Rows are points. Examples show where two turns around zero, p and q, send a point. Where does a point land after both, in the order given? Backwards means that the second turn is done in reverse. Each puzzle has new turns, and all numbers are rounded.

Turn p:
[-24 -21 -13] -> [-23 -25  -6]
[27  1 10] -> [26  6 11]
[ 30  38 -18] -> [ 31  30 -28]
[-33 -18  20] -> [-35 -10  22]
Turn q:
[-18 -39 -35] -> [-16 -50 -18]
[-3 43 29] -> [-4 51 10]
[ 5 -5 16] -> [ 4  1 17]
[16  1 -9] -> [16 -2 -8]
Where do these land?
q, then p: [11 36 35] -> [ 7 51  1]
p, then q: [-15 -14  25] -> [-19   6  26]
p, then q: [-25 -37  -7] -> [-24 -33  18]
q, then p: [ 14 -25 -30] -> [ 17 -38  -2]
q, then p backwards: [ -7   4 -17] -> [ -8   4 -17]
q, then p: [23 36 -6] -> [ 25  23 -27]

Turn p:
[ -2 -14  -9   0] -> [ -4 -15  -6   2]
[10 19 29 14] -> [15 27 20 13]
[ 12  11 -24   8] -> [  0   9 -28   4]
[-22  15   3 -24] -> [-14   8  11 -30]
[ -5 -14  15  15] -> [-2 -8 16 19]
[  7 -17 -13 -13] -> [  6 -21 -12  -8]
Turn q:
[ -7   4 -16 -15] -> [ -5   1 -17 -15]
[ 30 -22 -14  14] -> [ 39 -14  -1   6]
[-13  14   2   4] -> [-13  14  -3   5]
[-18  -5 -17  -5] -> [ -9  -5 -23   0]
[ -5   9   9 -10] -> [-13   5   7  -8]
[-10  23  18  -1] -> [-20  19  14   0]
[ 22 -23  18  13] -> [ 20 -20  24  12]
Where do these land?
p, then q: [-48 -10 -10   1] -> [-43 -18 -11  14]
q, then p: [ 12   9  -5 -12] -> [ 10   3  -1 -17]
p, then q backwards: [15 -8 -2  3] -> [  5 -10  -9   9]
p, then q: [ 10   1  13 -15] -> [  7  -3  15 -14]
p, then q: [11  8  5 22] -> [10 20  2 14]

Turn p:
[-23  23  21   1] -> [-20  24  14  18]
[ 16 -19 -16 -26] -> [ 14  -4  -9 -35]
[ 3 30  1  8] -> [ 4 19 -9 23]
[ 35 -37 -14 -43] -> [ 33  -9  -2 -59]
[  8 -22  17  30] -> [  8 -31  21  16]
[-17  -1  -4  28] -> [-18 -17  -3  22]
[-23  26  -5   2] -> [-22  19 -11  15]
Turn q:
[-13 -35  42 -32] -> [ -3 -43  48   6]
[ 8 16 -8 26] -> [  9  20 -21  12]
[ -8  14 -32 -14] -> [-22  14 -12 -26]
[ -4 -35  -7  13] -> [  3 -33 -18   4]
[30 29 -9  8] -> [22 35 -9 -9]
[-28 -21  -2   5] -> [-22 -25  -7  11]
[14 32 17 -7] -> [11 32 21  3]
Where do these land?
p, then q: [-22  21  11  25] -> [-10   4 -19  34]
p, then q: [-23   4  35  20] -> [-3 -3  6 46]
q, then p: [  9  -2 -10  19] -> [  9  -6 -21  -1]
p, then q backwards: [  2   2  -1 -23] -> [ 11  12 -12 -10]
q, then p backwards: [-11  29  18   9] -> [-11  28  21   4]
p, then q: [ 48 -34 -28 -24] -> [ 28 -16  14 -60]
p, then q: [ -3 -20 -25 -27] -> [-18  -7  14 -35]

Turn p:
[  0 -15 -10 -35 -16  15] -> [-14 -18 -23 -30   0   9]
[ 19   1   0  16  28 -29] -> [ 31   4  12  15  14 -27]
[-19  10  -5   6   3  -5] -> [-13  14  -1  10  -4  -9]
[ 3 -5 18 -6 19  6] -> [-2 -5 14 -3 23  3]
[ -6  15  15  14 -11 -23] -> [  6  22  21   0 -18  -8]
[  0  11  -7 -11  -7  23] -> [ -8   5 -18  -4   3  21]
[ 11  -3 -11 -15  -6  15] -> [  2  -9 -19 -10   4  12]
[ 23   1  24  39  19 -17] -> [34  1 37 26  6 -4]
[-31 -15 -23  -7 -27  14] -> [-36 -13 -23  -3 -27   2]
Turn q:
[ 32  14 -16 -29  -7  17] -> [ 39  -6  -9 -24 -14  14]
[  6  25   7   1  -5 -15] -> [15 20 15  4 -4 -7]
[-8  0  6 19  4 13] -> [-14   1   1  16  -2  14]
[  8 -12   8 -13  25  13] -> [  0 -21   9 -12  15  17]
[ 16  -1 -19  18  10   6] -> [ 13   0 -18  16  12  14]
[-21  21 -22   6  -5 -10] -> [ -6  35 -14  -3   0  -4]
[-36 -16  -1 -11 -12  -2] -> [-34   0  -8 -16  -8 -16]
[  2 -31  38  10 -10 -22] -> [-14 -29  24  21   0 -32]
Where do these land?
q, then p: [ -7   4 -10 -12  -3 -12] -> [  4  12  -8 -11   4 -10]
q, then p: [ -1 -18 -18  17  24  22] -> [-18 -18 -19  28  14   4]
q, then p: [-11   9  28 -17  19   9] -> [-21   1  22 -19  16  15]
p, then q: [-11  -4  -1   0 -14  11] -> [-14   0  -8  -4 -13   0]
p, then q backwards: [ 14  40  23 -10   5 -48] -> [  3  51  -4 -25  -2 -39]
p, then q: [ -6  17   3   1 -14  18] -> [ -6   9  -5  -4 -18  19]
q, then p: [  2 -29 -12  21 -15  -9] -> [  3 -10  -7  23 -18 -27]
q, then p: [ 20 -18 -13   1  -2   9] -> [  9 -25 -14   7  -2  -4]

Turn p:
[-8 12 -5 15  9 16  7 43] -> [-22 -12   2   2  17  -9  39  14]
[ -3 -10   2  22 -26  18 -11   4] -> [ -8 -17  10  20 -25  10   8  10]
[ -2  -9  -4   3   2 -48   7 -12] -> [ 21  25  -9  20   5 -26 -18  -9]
[  6   3  11  -2   0   0 -32  27] -> [-15   2  16   8  16   9  -4  32]
[ 13 -14  -4 -12   3 -25   9   0] -> [ 26   8  -1  -2   8 -17 -11   4]
[  8  27  -1 -14   6  16  15 -19] -> [  3   9  -5 -26   1  22  10 -22]
[-15   3  -9 -12  -3   8  11  -8] -> [ -4   2 -16 -15 -13  -2   3  -5]
[  6 -12  -2   7   2  12 -22 -15] -> [ -1 -18   0   9  -2  18 -19   0]
[ -5  -1  13  -7   6   4  15 -19] -> [ -1   2   4 -16  -8  -4  -8 -22]
Turn q:
[ -4  18 -14   3  -8  -5   2   9] -> [  4  16 -20   1  -4  -2   4   3]
[-1 12  1  0 20 -3  0 -8] -> [-8 13  5  2 12 11 -8  5]
[ 21 -26   1  17  35  11  -2  19] -> [  2 -28  11  19  29  -6  -4  31]
[ 15 -20 -13  -3   2   0   0 -17] -> [ -6 -24  -7  -3  11   3 -12 -12]
[-19 -12 -17 -16  -5   0   4  -4] -> [-23  -4 -10 -15  -5 -12   5  -7]
[-12  34  21  12  -3  25  16 -15] -> [ -3  21  12  13 -17  39  21  -2]
[  2  13   1  -6 -12  21  15   2] -> [ 5  0 -6 -6 -7 17 24 -1]
[ -1   8   9   0 -11  -4 -31 -15] -> [  9   5   7  -8 -22   7 -27  -3]
[ -9  -3  -1 -28   4 -34   0  19] -> [  1  20   2 -23  15 -35  -1  -4]
[  7 -24  11  23 -21 -11  -5  10] -> [ 19 -18   5  21 -13 -23  -4  -9]
Where do these land?
p, then q: [-10   2  20 -22 -24  16 -20 -30] -> [ 11  -3   1 -28 -46   9   4   7]
q, then p: [ 14 -20   7  -2   7 -26   0  17] -> [ 11   9   9  11  27 -11 -20  -5]
p, then q: [-17  -5  11 -12  22  -2  -1  -2] -> [-15  13   5 -15  -2 -10 -17   2]
q, then p: [-23  -3  20  20 -12   2  16  13] -> [  5  13  16  17 -16 -13  19 -19]
p, then q: [ -6   0 -17 -11 -13   8   7  15] -> [  5  -1 -16  -6   7 -13  20  -3]
q, then p backwards: [ 21  -5 -13  15  17   3  25  -5] -> [ 10   8 -18  23  23   1 -15   6]
p, then q: [-1 10  3  5  8  6 -9 20] -> [-14   7   9   7   6  -6  13  11]
q, then p backwards: [ 24  31  -6   7  -6 -14 -10 -28] -> [ 14  13 -10  -9   4 -13 -15 -42]
q, then p: [ -2 -10 -25   0   0   7  -8  -1] -> [  0  -7 -20   5  -4  -9  -4  16]

Turn p:
[-19  -4   3 -27 -13   2  -4  14  -1] -> [ -1  -8   3 -28 -17   6  -8  16  -4]
[10 -2 -2 12 -3 13 18 14 -3] -> [ 7  4 -5 11 -6 15 22  1  4]
[ -9   8  -4  11   4  -9   4   4 -15] -> [-14   7   2   2   6  -6  13   7  -9]
[ -1   2  -4   9  11 -12  -7  10   9] -> [-3 -2 -5  3 13 -9  1 11 12]
[ 27 -11 -19  -9  48 -19  -4   7  -2] -> [ 18 -20 -34   8  42 -11   1   6 -10]
[ -6 -11  14  11  -6  -4  -5   5  -9] -> [-4 -8 16 11 -7 -2  3 11 -3]
[14 12  2 10 -8 28 -3 -8 -1] -> [  6  22   3  14  -4  21  -7 -12   2]
[ 14   2 -12  -3 -13   0  -2 -14   5] -> [  6   9 -12   5 -11  -7  -9 -14   0]
[-12   7  17 -20 -13  -7   4 -10   8] -> [  5  -1  18 -25 -11  -9  -7  -9   1]
[-18  -4   4   5  -7   8  -1 -22   8] -> [-18  -4  12  -1  -8   2 -10 -19   6]
Turn q:
[  4 -15 -31  -7   4  -7  17   6   3] -> [ -5 -18 -28   0  -8   3  19  -4  10]
[-34   4  -2  15   2 -11  -3 -20  -9] -> [-32  20   1   4  -6  -4  -9 -20  -9]
[ 10   6  11   3   7  15  -8   4 -19] -> [ 12   2  10   2   6  14  -1   6 -21]
[ 8 26 23  2  1  9  5 -3 -5] -> [10 23 18  3 15  6  4 12 -3]
[ 12 -15 -12  12 -18 -12   2   4  12] -> [  8 -13  -8  18 -15  -8  -3  -5  18]
[  5 -19  -6   2   9  -7   4  -8  14] -> [ -4 -18  -1   1   4  -4   5 -16  13]
[  4  27  14 -10  -1  24 -17  -9  -7] -> [ 17  23  16 -19   6  17 -11   7 -10]
[-11 -16  -8   2  -2   2   8  14  14] -> [-15 -18 -11   3  -1  -2  -6   8  12]
[  2  20  10  -7  10  -2 -15   8  -4] -> [ 12  13   0 -10  14  -7  -6   6 -14]
[  1 -18   2 -12 -12 -10   6   4   1] -> [ -3 -15   3  -2 -15 -14   8   6   5]
Where do these land?
q, then p backwards: [-11 -10   7   3  10   5   3   8 -15] -> [-11  -8   0   2   8   0  -3  -2 -21]
q, then p: [ -1   9  15   4   8 -14  10  -1 -14] -> [-5  7 11 -1 12 -7 21  0 -8]
p, then q: [ 12 -10 -42 -13  -1 -13   0   2 -13] -> [ -2  -1 -39   4 -26   4   9 -11  -9]
p, then q backwards: [-10   3  15 -13  -3   9   2   9   8] -> [  4  -2   6 -15  -6  19  -4  -8   5]
q, then p: [  2  -3 -16   3  12   9   8   1   1] -> [ -8  -6 -12   2   0  15   1 -10   1]
q, then p: [ 44  -3   3  -1 -22   9   4 -11 -24] -> [ 34  15  10  25 -22  11  18 -13  -1]
p, then q backwards: [ -6   0 -22   7  -7   7 -22 -24  14] -> [-27   0 -14  23  -7  -6 -11  -5  17]
q, then p: [-13   6  15  -1  -2   8   4  -4   0] -> [ -1   3  15 -11   6   6  -1   9   2]
q, then p backwards: [-10  -9  12   7  -4   0   3  11  10] -> [ -9  -8   3   9   3  -8 -17   1   3]
p, then q backwards: [ -8  -1 -10   7  -2  -2  10   9  12] -> [ -2  -3 -10  -8  -3  -3  16  -2   9]
p, then q: [ -4  29   9   0  11 -20 -30   7  11] -> [ 11   6 -12 -13  32 -29  -9   3 -11]
q, then p backwards: [  6 -11  15  -3   1   2   6  -6   9] -> [-8 -4 17  6  5 -5  3  1  8]

Turn p:
[-11  -6  18  -6  10 -14 -21 -40 -12  16   3] -> [  6   2  11   7   2 -37 -10 -28   3  24  16]
[-13  -7  -9   4  12   6  -6   1 -10 -22 -35] -> [  9 -19  10  23   7  -9 -15  18 -13  -9 -17]
[ 26  15  -9 -13 -12   5   4  -1 -14   2 -10] -> [ 12  12 -19 -11   5   8  -9 -10 -19  -6 -14]
[ -7   5  -5  48  14 -15  10   9   9   8   4] -> [ -3  11   8  15 -10 -12  44  22   1  -7   5]
[ 13  -5   5  -3   7  16   7   7  43 -17  10] -> [-18  -4   7  -2  12  21   8  -7  32 -24 -11]
[ -3   0  -6  -6 -24  25  12   8  14  -1  -2] -> [-18  -9 -17   2 -12  26  -5  -3   3  -3 -13]
[ -8  -6 -11  -5   1  -2  16   7  -8  13  11] -> [-2 -3 -4 -7  3 11 10  8 -6 21  6]
[ -3  -5  -7  -9 -26 -12  14   0  -8 -21   3] -> [ -3 -25 -22 -17  -1   0  -5   5 -10  -9   9]
[ -9  -7  26  -5  -6 -16  14  11 -14  15   0] -> [  8  -5   2 -26 -19 -12   3   9   5  21  -2]
[ 15 -13  -7  15   5 -11 -18  -6 -21  10  10] -> [30  8  4  8 -1 -4 10 -9 -9  3 22]
[ -2  15 -10 -11   1  25 -34  11  43   7   3] -> [-22  29   0  26   4  24 -24  -3  30 -11   0]
[  7  21  13 -10   8  14 -13  -3 -18  -2   7] -> [ -1  18  19 -10  -2   1 -18 -14 -17  -2  -1]
[ -4  -5   3   2  11 -22  15  -4  -4  -7  -4] -> [  4 -11   2 -10  11 -19  12  11  -1   2  -1]
Turn q:
[-10 -13 -21 -30  18  -1 -19   7   0   8 -10] -> [  4  -2 -23 -21  25 -20   8   0   2  14  16]
[11 -6 -2  3  7 -9 -1 -7  1 13 28] -> [14 20  3 11  0  4 -1  2 -7 -7 21]
[-15  12  24 -12   4  12   1   0  13  13  -3] -> [ -7  -2  -3   9  15  20  -6 -11  -2  24  -7]
[ 11  10  15 -23   7  -8   9  -7  -9 -22 -16] -> [ -1   2  23 -20  18  -2  10  -7  -6  -2 -25]
[ 21  -7 -19   0   0  16  27  -8  -4  -8  -3] -> [ 20 -16   2   5  -4  -3  25  -8   1 -24  -6]
[  2 -12  -8 -15 -13  -7   4   3 -19   7 -12] -> [  8  -2  -2 -16 -13 -18  12  -7 -10  11  -1]
[-15   8 -24  22   0 -12   6  16  18  -4  -3] -> [-23 -11  -3  10  -9  -2  11  24  19  -3  14]
[ 24  10   7  23 -22   9   4  -3  12   6 -22] -> [ 17 -11   9  16 -21   4  -6  12  18   5 -28]
[-25  11  -4  18   3 -11 -32 -33  17  17  12] -> [-13  23  -1  16   2  -3 -30 -12  36  10  25]
[ -5 -21  22   4   1   5   6  11   3 -16  28] -> [ -4  -9   6  -3   1  23 -17   2 -28 -16  14]
[ -6  -3  25 -12  22   7   0   2 -19  -2 -15] -> [ -8  -3   1  -1  23 -11  -7 -13 -24   7 -19]
[  7  10 -14  21 -26  -3  -6  18 -12 -13  16] -> [ -8  11 -10  -8 -35   7   0  19   2 -20  -4]
Where do these land?
q, then p backwards: [ 20   6 -12   7  17  17  19  -5  -8  24  10] -> [ 19  -7 -23  30   2   0  -9 -11   2   9 -14]
q, then p backwards: [ 23  -8  16  12   4  14  14  -4  -9  -7 -23] -> [  6 -10   8   8  11  12   5  -7 -11 -17 -33]
q, then p: [ 23   7 -19  11  17 -15 -20  -8  14 -19   3] -> [ -9  11  13 -13  13   3  -4  20  21 -31  -3]
q, then p: [-19 -11  -9 -10  -2   6  11 -26  -6  -8 -21] -> [ -2 -20  -6   0  14 -23   5 -18  17  12   6]
q, then p: [  5  -1  26 -25 -15 -12  -7  18 -10   0  -7] -> [ 14  14  -4 -11  -5   2 -25  -2 -11  27 -15]
q, then p backwards: [  0  19  22  15 -13 -18  11   0   7  26 -24] -> [-29  -7  11   7  19  21   0   3  -1  30 -16]
q, then p: [ -5   0 -17  -3  19 -13  17  -3  -3 -13  17] -> [-20 -14  17 -20   7  -3  11   5  -8  -5   6]
q, then p: [-20 -20  23 -11   3   2 -26   9  -4  -8  -4] -> [ 15   8  10  10  10  -2 -28  -2  -2  22  20]
p, then q backwards: [-20  -6  22  19  -8  18 -14  -5 -12   0  10] -> [-12 -12   6  21 -24 -14  20 -11  -5   5   2]
p, then q: [-17  -6 -18  -6 -14   0  -1  19  14  -7  -7] -> [ -6 -17 -27  -2  -4   2  -5  17   1  -6  11]
p, then q: [-10  23 -21  -7 -10 -21   2  14 -18  10   9] -> [-10  25 -29  -6  -5   1  23   6 -12   0   4]
p, then q: [ 19  -1  22  -3  19   6 -26   0   9  -4  11] -> [  4  10  22   0  18  23 -18  -3  13  -2 -14]
q, then p: [  6  17 -19   6   3   9   3  -1  20 -18  12] -> [-20 -12   8   5   8  18   4   6  10 -20 -11]
p, then q: [ -5 -21 -17  -6 -21   8  17  -7   6  23  13] -> [ 17 -13 -20  20 -10  -1  13 -17   9   1  22]
